Each row of a before or after table is a point. The points were changed in one or more steps. Then noise was added and the rows were shuffled. The steps act on how far a point lies along the listed directions, d1 being the first. Name the steps. A step turns or swaps two directions, mirrors them in a line or flattens them onto one, adds a multiple of one to another, or multiplies one. Angles are multiples of 10 degrees, from the lower direction toward the higher: turns from -170 to 170, lines from 10 to 170 but not 90. Use the fewest steps. Two steps may share a direction if one is a turn and the other turns, adds or multiplies; they go together, in the order done. Otherwise the lowest direction goes first.
In the rows, zero is written as 128.

Directions:
(1): [119 179  83]
(2): [ 70  99 106]
(3): [163  93  81]
Before (9 x 3):
[[ 97 153 125]
 [ 98 135  90]
 [133 167  86]
 [120 156 180]
 [ 86 153  84]
 [157 115 117]
 [164 125 114]
 [ 92 131  86]
 [108 126  68]]
After (9 x 3):
[[183 106  80]
 [119  68 134]
 [ 93 138 188]
 [169  91 149]
 [156  40 101]
 [124  76 140]
 [175 107  77]
 [115  80 171]
 [ 68 220 217]]
Steps: mirror d1 and d2 in the line at 100 degrees; multiply d3 by 2.5

Directions:
(1): [ 98 139 110  70 133  87 198  95]
(2): [153 151 140  84 215 118 105 160]
(3): [ 97 187  67 147 152 167 109  89]
Before (13 x 8):
[[119  82 138 124  53 107 212 103]
 [115 164  93 236 132 200  46 140]
 [117 107 145 136  85 121 148  65]
 [178 195 101 136 249 149  38 159]
 [104 159  75 154 124 171 128 121]
 [118 144  77 139  79 145 131  78]
 [124  72 171 166  77 138 169 180]
 [109 105 119 156  57 131 160  93]
 [101 138 134 103 104 113 149 117]
 [144 144  97 165 158 194  72 118]
 [111 144  97 169 135 158 147 131]
 [152 118 147 148 154 153  72 149]
 [ 87 155 131 121 117 127 145  93]]
After (13 x 8):
[[114 157 141 157 139 159  93 135]
 [143 142  92 161  95 171  84 106]
 [131 136 155 140 124 140  86 149]
 [119  74 166 163  72 138 180 182]
 [142 101 137 185  81 162 102 128]
 [109 161  76 150 129 171 123 125]
 [ 47 166  61 154  82 138 188  63]
 [182  66 169 188  89 165  91 173]
 [107 119 118 101 121 104 178  90]
 [108 139  95 170 138 162 148 129]
 [ 98 203  57  58 192  76 205  69]
 [ 95 152  74 116 123 149 168  66]
 [148 107 165 170 105 151  91 104]]
Steps: mirror d1 and d2 in the line at 70 degrees

Directions:
(1): [117 151  95 133 107  66 135 206 164 125 189]
(2): [219  70  71 118 145 114  92 132 109 124 138]
(3): [179 195 142 138 128 125 146  95 118  42 157]
(4): [ 71 149  79 140 136 107  88 109  39 120 145]
(5): [134 121 188 203 185  90  76 124 141 141 143]
Before (9 x 11):
[[ 58 152 147 118  96 135 163 114 107 132  69]
 [ 37 153 201  86  58 173 212 187 194 180 116]
 [ 98 129  77  75  89 112 159 134 111 145 169]
 [151 135 173 205 168  64  93 173 197 138 189]
 [ 97  72 172  83 118 138 142 197 243 228  73]
 [106 131 156 155 137  71 108 152 155 129 159]
 [ 93 171  91  60 101 195 162 142  76 118 126]
 [ 93 162  83 121 140 110 117 151  83 128 159]
 [175 164 115 137 150  87 108 136 125  76 167]]
After (9 x 11):
[[158 108 157 129 123 132 147 122 131 124  74]
 [ 68 178  35 152 124  65 105 167  69 117 217]
 [145 145 109 101 116 138 172 180 168 130 146]
 [ 84 131  91 116 109  80 124 154 109 121 168]
 [133 104 173 143 141  90 102 181 160 159 171]
 [191 131 191  99 135 184 161 160 197 140 116]
 [125 197 107 124 118 102 134 138 135  82 159]
 [155 107 142 102 108 101 163 166 200 154 169]
 [ 73  71 122 146 169  72  38 170 136 215 127]]
Steps: multiply d1 by 1.3; flatten d2 and d3 onto the line at 100 degrees; turn d4 and d5 by -110 degrees; multiply d5 by 0.7

Directions:
(1): [102 146 100 155 113 166 138 142 212  73  69  87 104  56 136 179 115 122]
(2): [149 100 191  84 128  71 152 158 152  57 123 191 125 117 122 163 156 195]
(3): [130 130 159 176  87 100  99  77  77 142 157  96 184  82 135 220 130 152]
(4): [135 183 168 170 101 158  95  77 151 148 114 236 102 103  89 113 132 105]
Before (13 x 18):
[[133 116 123  74 152 148 153 177 207  70  82 167  71 144 107  78 120 117]
 [107 121  53 110 147 188 152 186 210  99  66 102  86 122 145  77 116  98]
 [100 152 116 191  87 180  99 100 135 151 143  92 126 101 131 164 115  73]
 [106 140  46 143 147 170 127 167 193 119 100  58  99 114 133 134 111 102]
 [131 152 129 178 121 132 112 113 108 153 140 146 135 121 112 115 117  82]
 [125  91 121  95 154 107 174 177 168  45 121  65 141  92 163 171 141 173]
 [129 142 100 132 118 144 134 138 115 137 123 135 113 131 118  94 128 126]
 [135 118 102 155 133 143 141 117  94 163 130  86 126 155 141 123  97 111]
 [106 140 112 138 136 135 133 146 153 123 116  80 110 118 133 140 117 131]
 [107 138 133 158 121 151 133 130 227  95  65 110 106  71 134 172 121 131]
 [152 126 160  90 139 102 142 176 111  93 154 157 131 134 126 126 117 169]
 [121 104 123  92 138 123 176 191 220  23  73 109 117 100 148 175 127 186]
 [121 131 129 101 131 118 164 161 175  83 101 125 126  87 120 158 118 148]]
After (13 x 18):
[[138 129 172 128 115 130 109 116  93 163 182 200 119 180 111  91 143 101]
 [111 151  85 142 130 152 134 120 114 170 132  74 147 115 125 124  96  92]
 [144 128 151 130 140 104 138 151 129 113 134 186 116 142 109  96 134 113]
 [113 143  94 187 121 156 110  83  91 162 159  33 175  88 154 166 116 103]
 [116 138  99 156 147 158 106  99 111 220 137  93 132 175 134  71 110  78]
 [100 144  49 181 124 183 112 103 104 183 130   7 167 135 157 137  87  87]
 [130  75  69  95 153 117 136 160  60 173 162  47 171 189 168  86 124 124]
 [158 103 164 133 126  95 146 120  92 127 140 154 132 149 130 149 121 161]
 [121 154 112 143 121 155 132 160 150  95 119  87 125  80 137 161  92 132]
 [115  90  61  92 157 147 148 171 132 120 121  17 127 161 147 103  98  98]
 [135 120 112 112 121 117 145 152 107 118 130 130 123 136 124 109 136 150]
 [120 137 132 138 135 115 117 121  94 164 156 101 133 149 126 125 123 132]
 [142 110  97 122 151  99 106 131  57 192 193  90 161 191 130 113 132 129]]
Steps: turn d1 and d2 by -120 degrees; turn d3 and d4 by 70 degrees

Directions:
(1): [110 148  74 147 169 151 119 151 130  36  97 165 100 181  75  58  97 118
  74 153  62 108 180 186 124 124 173 107 115 148 129 177]
(2): [ 19 151  91  98 157  98 130 182 155  91 155 158 140  98  60 115 157 151
 163  99 177 125 164  55 110 124 137 132 199 147 131  78]
(3): [ 96 140 104 166 108  70 136  89 118  65  93 181 100  90 130 199 180 118
 125 137 149 147  89 166 109  77  84  19 107  90 155 137]
Before (9 x 32):
[[202  86 179 149  66 109 121  55 112 156 103 113 115 111 192 207 148 123
  107 148 135 146  75 186 145 106  84  80  41  88 163 159]
 [176 123 138 172 126 157 134 100 121 115  74 127 113 139 159 132  95 121
   77 146  82 133 125 208 124 110 132 111  86 112 120 163]
 [113 115 163 121 102 123 143 113 134 158 149  96 141 113 158 147 132 133
  134 115 123 137 100 116 145 129 112 138 126 118 134 106]
 [148 135 111 144 134 158 112 116 120  91 101 125 108 178  97  82 105  92
   94 159  72 111 145 170 132 122 165 123  60 133 129 157]
 [110 130 105 177 117  71 136  83 132 105  98 156 103 102 150 203 174 100
  135 135 147 156  69 161 132  92 106  57  98  99 146 121]
 [151 130  76 186 119 101 132  77 110  42  72 202  94 138 134 160 130 101
   78 154  99 129 112 225 133 101 105  15  61  83 146 177]
 [169 155  71 149 176 176  87 139 133  69  93 134  93 228  88  29  47  92
   41 141  20 100 192 205 132 140 202 132  89 178  95 195]
 [205 103 166 161 131 158 118 105 122 141 131  95 138 176 162 112  96 114
  122 130 102 128 139 143 136 130 140 173  79  99 131 146]
 [186 126 172 129 102 150 137 127 109 190 154  74 148 137 163 161 110 127
  135 133 105 114 101 120 149 152 111 157  93 130 121 113]]
After (9 x 32):
[[ 39 123 117 118 100  52 127 120 146  83 129 171 126  60  95 205 201 151
  154 111 205 145 117  98 116  84  86  55 133 104 175  95]
 [126 130 153  61 137 148 102 172 162 247 197  60 177 131 121  94  94 138
  174  64 172 118 157   8 136 176 158 249 193 186  78  53]
 [126 121 128 165 104  73 138  81 131 148 114 133 116  91 171 217 175 105
  152 125 164 159  55 137 136 103  97  82 103  95 141 105]
 [105 127 149  91 119 136 119 143 141 182 161  86 155 117 104 121 137 121
  174 111 161 122 129  49 131 141 139 184 130 139 121  73]
 [ 61 167  90 133 147 113 137 173 130  61 141 151 123 128  66 134 138 135
  125 128 111 106 149 113 123 120 132  91 136 142 138 107]
 [136 105 160 112  82  82 144  99 131 215 156 126 166  59 179 223 164 137
  188  91 224 148  74  60 143 136  66 124 142  88 130  62]
 [ 72 133 117 135 158 110 121 161 152  83 153 140 147 135  85 111 141 138
  159  99 161 127 172  70 113 114 143 154 154 115 142  94]
 [ 76 134 120 137 125 114 139 121 136  79 125 135 119 129 116 127 136 126
  108 125  99 132 125 152 134 110 126  94 122 122 144 130]
 [ 74 131 140 116 132 119 144 149 154 154 134 122 154  71 121 164 144 158
  158  92 184 140 133  78 112 118 117 149 181 125 118  68]]
Steps: turn d2 and d3 by 160 degrees; turn d1 and d3 by -130 degrees
